Every row gives one point. To make a cloud, some directions were put in groups of two or more. Within a group, all points are equally far from the middle, so they leave a hole (a ring in 2 directions, a hollow ball in 3). The other directions are filled evenly. Then the cloud was stretched, turned, moved and blurred a little. How many holes are there, and how many directions does each take, smallest first?

Cloud (22 x 3):
[[-0.32 -1.87 -0.43]
 [ 0.17 -1.32  1.68]
 [-1.70 -0.46  1.33]
 [ 2.02  0.22 -0.99]
 [ 1.19 -2.46 -1.35]
 [-1.00 -0.89 -1.97]
 [-0.42  0.88 -1.66]
 [ 1.71 -0.39  0.94]
 [-0.44 -2.07 -1.64]
 [-1.49 -0.71  1.35]
 [ 2.01  0.17 -0.34]
 [ 2.28 -0.60 -0.90]
 [ 1.00 -1.90  0.00]
 [ 1.19 -1.48  0.56]
 [ 1.21 -1.81 -0.14]
 [ 2.19 -0.01 -1.17]
 [ 1.52 -0.02  1.64]
 [ 1.96 -1.08 -0.24]
 [ 0.86  1.64  0.76]
 [-0.82  0.54 -1.63]
 [-0.28 -2.17 -1.78]
 [-0.60  1.77  0.23]]
Holes: 1 (2)

Cloud, 19 rows:
[[ 1.25  1.02  0.79]
 [-1.22  2.73  0.78]
 [ 0.98 -0.26  0.24]
 [ 1.98 -0.42 -1.41]
 [ 0.27 -1.93 -0.35]
 [-0.87  1.10 -2.90]
 [ 0.31 -0.03 -0.59]
 [ 0.49 -0.33 -2.21]
 [-2.24 -0.86 -0.70]
 [ 0.33  2.61  0.58]
 [-0.53 -1.38  0.73]
 [-0.14 -1.80 -1.45]
 [ 1.08 -1.25  1.36]
 [-1.31  2.55  0.37]
 [-1.17  0.38  1.91]
 [ 1.12 -1.23  1.13]
 [-0.78 -1.24 -0.92]
 [ 1.44 -1.18  0.40]
 [-1.28  1.84 -1.15]]
Holes: 0

Cloud:
[[-0.47 -0.64 -2.06]
 [-2.34 -0.69  0.28]
 [-1.50 -2.08  1.45]
 [-1.88  0.77 -0.55]
 [-1.18 -0.26  2.05]
 [ 0.98  1.65 -0.36]
 [-0.99 -2.16 -1.35]
 [ 1.40 -0.67 -1.64]
 [ 0.74  1.49 -1.08]
 [-1.63 -0.68 -1.40]
 [-1.18  0.78  1.65]
 [ 1.98 -0.11  0.29]
 [-0.93  1.64 -0.76]
 [-1.49  0.88 -1.13]
 [-1.99  0.37 -0.74]
 [-0.28  1.45  1.33]
 [ 1.90 -0.09 -0.92]
 [-2.19  0.41  0.03]
 [ 1.67 -0.89  1.17]
 [ 0.17  1.99  0.02]
 [ 1.01 -2.73  0.33]
 [-0.13  0.47 -1.96]]
Holes: 1 (3)

Cloud:
[[-0.32 -1.06  1.46 -1.05]
 [ 0.01  1.28 -0.75 -3.03]
 [ 1.06  1.69  1.37  0.14]
 [-0.99  1.04 -1.53  2.40]
 [ 0.46 -1.81  0.36  0.78]
 [-1.13  2.03  0.91  1.10]
 [-0.17  2.53 -0.79 -1.07]
 [ 0.46  1.80  0.25  1.41]
 [-0.11 -1.83  0.84 -0.70]
 [ 0.37 -1.05  1.33 -1.58]
 [ 0.52 -1.61 -1.69 -0.60]
 [-1.73 -0.99 -0.48 -1.44]
 [ 2.43 -0.21 -0.23  0.39]
 [-1.62  0.68 -0.24 -1.73]
 [ 0.84  2.30 -0.25  0.66]
 [-0.36 -0.84 -2.18 -1.04]
 [-2.65  0.48  0.64 -0.60]
 [ 0.15 -0.03  1.99  0.00]
 [ 0.47  1.63  0.92  1.17]
 [ 1.40 -0.89 -1.62  0.34]
 [-1.29 -0.09 -1.94 -1.15]
 [ 1.16 -0.48  1.66 -1.86]
 [-0.11 -0.49  0.80 -2.50]
 [ 0.67  0.87  1.82  0.16]
 [-1.88  1.99  0.14 -0.08]
 [-2.80 -0.48 -1.43 -0.32]
 [-2.52  1.50 -1.41  0.81]]
Holes: 1 (3)

Cloud:
[[ 1.93 -0.90 -0.22 -0.34]
 [-1.54  2.67 -0.09  2.15]
 [-2.13  1.19 -0.46  2.12]
 [-1.77  2.42  1.18  1.41]
 [ 0.82  2.60 -0.54  1.10]
 [-0.73  1.27  0.72 -1.45]
 [-1.23 -1.29 -0.73 -0.62]
 [ 2.02  0.23  0.16 -0.10]
 [-2.43 -0.12 -0.33  0.39]
 [-0.75 -0.49 -0.10  2.45]
 [-0.92 -0.19  2.37  0.46]
 [-1.90  1.97  1.59  0.65]
 [-1.78 -1.32  0.25  0.42]
 [-0.89 -0.38  2.31  0.05]
 [-2.10  0.12 -0.76 -0.42]
 [-2.01 -1.00  0.07  0.58]
 [-0.84 -1.00  2.05 -0.15]
 [-2.35  1.09 -0.23 -0.36]
 [-0.22 -0.36  1.61 -1.31]
 [-1.30 -0.05 -1.40 -0.79]
 [ 0.27  2.51 -1.68  1.37]
 [-0.98  0.22  2.18 -0.61]
 [ 1.44  1.29 -0.02 -0.57]
 [-1.27  1.49 -0.27 -1.24]
 [-1.04  0.57  1.87 -0.92]
 [-1.49 -1.60  0.74  0.48]
 [ 0.50  0.60 -2.47  0.86]]
Holes: 2 (2, 2)

Cloud (47 x 6):
[[ 0.52  1.07 -1.08 -2.20  0.43  1.69]
 [-0.46  2.55 -0.55 -0.93 -0.71  1.66]
 [-2.07  1.43  1.00 -1.45 -0.28  0.23]
 [-0.76 -1.40  0.77  1.50 -0.65  1.70]
 [-0.38 -0.88  1.05 -1.34  0.77  2.27]
 [-1.46  1.52  0.44 -1.66  0.59 -0.77]
 [-0.04 -0.19  0.16  1.01  1.61  2.46]
 [ 1.41 -0.28 -1.54  0.74 -1.42  2.12]
 [ 0.72  1.64  0.71  1.94 -0.21  1.27]
 [ 0.97  0.17 -1.57 -1.73  1.58  0.42]
 [-0.06 -2.02 -1.82 -0.77  0.24 -0.91]
 [-0.79  1.33 -0.92 -1.45 -2.27 -0.51]
 [-0.90 -0.46  1.19 -0.97 -2.46  0.71]
 [-0.22  1.64 -1.89 -0.66  1.49  1.16]
 [ 0.42  1.42 -0.22 -1.88  0.02  2.40]
 [ 0.35  1.50 -1.75  1.68  0.91  0.50]
 [ 2.49  0.07 -1.19  1.20 -0.97  0.76]
 [ 1.60  1.57  1.27  0.21 -1.92  1.70]
 [-0.77 -1.38  0.81 -2.09  0.07  0.58]
 [-0.79  1.58  0.18 -1.19 -2.65  0.41]
 [ 0.89  0.91  1.45 -0.44  1.01  2.33]
 [-0.10 -1.56 -0.21  1.10 -2.17 -0.05]
 [ 1.59  0.86  0.29 -0.29 -2.14 -1.06]
 [-0.37  1.41  1.21  1.19  0.75 -0.38]
 [ 2.03  0.14 -0.42  0.46 -1.72  2.22]
 [ 2.08  0.36  0.71  1.08 -1.17  2.32]
 [ 0.15  1.98 -1.51  1.52 -0.79  0.95]
 [ 1.41  0.08  0.32 -0.52 -1.45  2.93]
 [-0.57  0.65 -2.23 -0.64  1.32  1.99]
 [ 1.38  0.29 -2.31 -0.87  1.08 -0.10]
 [-0.57  1.37  2.24 -0.36 -1.45  0.62]
 [-0.22 -1.09 -0.96  1.01 -1.51 -1.63]
 [ 0.47  1.96  1.43 -1.42 -1.74  0.90]
 [-1.56 -1.29 -2.49  1.41  0.05  0.08]
 [-2.08 -1.08 -1.83  1.36  0.98  0.49]
 [ 0.21  1.61  1.96  0.78  0.15  0.48]
 [ 0.00 -1.20  0.96 -1.48  1.20  1.56]
 [ 1.01  1.45 -1.99 -1.13 -0.11 -0.67]
 [-1.44 -1.32 -2.63  0.53  0.11 -1.03]
 [-0.52 -1.32 -2.75  0.79 -0.78  0.95]
 [ 1.56 -1.92 -0.79  1.03  0.91  0.12]
 [-2.22  0.11 -1.10 -0.37 -2.20  0.97]
 [ 0.42 -0.42  0.23 -1.05 -1.16  3.08]
 [ 0.94  1.14 -1.98 -1.05  1.21 -0.41]
 [-2.13 -0.87 -0.82 -1.28  1.38 -0.75]
 [-0.86 -1.58  1.20  1.09  0.37  0.33]
 [-1.83 -1.28 -2.45  0.86  0.87 -0.49]]
Holes: 2 (2, 4)

Cloud, 52 rows:
[[ 0.10  1.59  0.07  0.96  0.24 -0.24]
 [ 0.94  0.13 -2.16 -0.79  0.03 -0.40]
 [-0.83  1.79  0.27  0.00  1.51  0.54]
 [-2.61 -0.46 -0.67 -0.53 -1.34  0.45]
 [-0.95  2.17  0.16 -1.72  0.41  0.56]
 [ 1.48  1.70 -0.01 -0.85 -1.28 -1.94]
 [ 1.51  0.03 -0.93 -1.01 -1.01 -1.38]
 [ 2.36  1.33  0.98 -1.12  0.81 -0.01]
 [ 1.09  2.63  0.07 -1.39 -0.09 -0.06]
 [-0.77  2.24 -0.14 -0.91 -0.19  1.27]
 [ 1.44  2.77 -0.40 -1.49 -0.98  0.43]
 [-0.64  2.58  0.19  0.04  0.39 -0.87]
 [ 0.22  2.09 -1.02  0.57  1.35 -1.09]
 [ 1.91 -1.46 -0.40 -1.83 -0.66 -0.69]
 [-0.04 -2.02 -0.88  0.69 -1.04  0.59]
 [-0.45 -1.51 -1.25 -0.55  0.42  1.70]
 [ 1.54 -0.45 -0.91 -1.73 -1.63 -0.93]
 [ 1.03  1.08  1.23 -0.15 -1.19  0.76]
 [-1.81 -0.06  1.10  0.08  1.68  0.41]
 [ 0.54  0.76  0.18 -0.19 -0.84  2.86]
 [ 1.57 -0.41 -2.62 -1.48 -0.53  1.16]
 [-0.99 -0.23 -0.51 -1.79 -0.45  1.00]
 [ 0.39  0.87 -0.62  0.74 -1.00 -1.17]
 [-3.12  0.35 -1.91 -0.21  0.09 -0.78]
 [-3.30  0.52  0.08 -0.63  0.38  0.01]
 [ 1.08  0.03 -2.43  0.50  0.37  0.43]
 [ 0.17  2.50  0.92 -0.99  0.89 -1.40]
 [-0.18  0.53 -1.23  1.76  0.49 -0.73]
 [-1.93 -0.98 -0.90  0.28 -1.90 -0.11]
 [ 0.68  0.62 -1.92 -0.38 -1.99 -0.18]
 [ 0.81  1.36 -2.69  0.80  1.35  0.52]
 [ 1.90  0.31  0.47  1.03 -0.24  1.08]
 [ 2.87  0.75  1.56 -0.98 -0.93  0.44]
 [ 2.00 -0.21  1.62 -2.02  0.15  1.35]
 [ 1.08 -0.02  2.55 -2.01 -1.22  0.23]
 [-0.06 -0.03  1.39 -1.25 -0.90  1.35]
 [ 1.74  0.86  1.14 -2.41 -1.56  1.76]
 [ 0.12  1.72 -0.98  1.23  2.18  0.95]
 [-1.47 -0.66  0.24 -1.04  0.07  0.65]
 [ 2.17  0.56 -2.51  0.25  1.10  0.78]
 [ 1.49  0.68  0.11 -3.71 -2.36  2.39]
 [-1.85  0.46 -0.83 -0.91 -0.66  2.56]
 [-0.29  2.65 -0.24 -1.18  0.83  0.69]
 [ 0.85  0.34  2.08 -1.96  0.00  0.13]
 [-0.48  0.92 -1.00 -1.88  1.80  1.83]
 [ 0.99 -0.19  2.39 -0.84  0.96  0.19]
 [ 0.06  0.22  1.17 -2.32  1.68 -0.37]
 [-1.13  0.55 -1.54  1.14 -1.80 -0.77]
 [ 2.10 -0.47 -0.65 -1.72 -1.57 -1.16]
 [ 3.23  1.60 -1.06 -1.19  0.22  0.08]
 [ 3.27  1.05 -1.64 -1.45 -3.16  1.04]
 [-0.29  1.83 -0.14  1.04  1.38 -0.14]]
Holes: 1 (2)
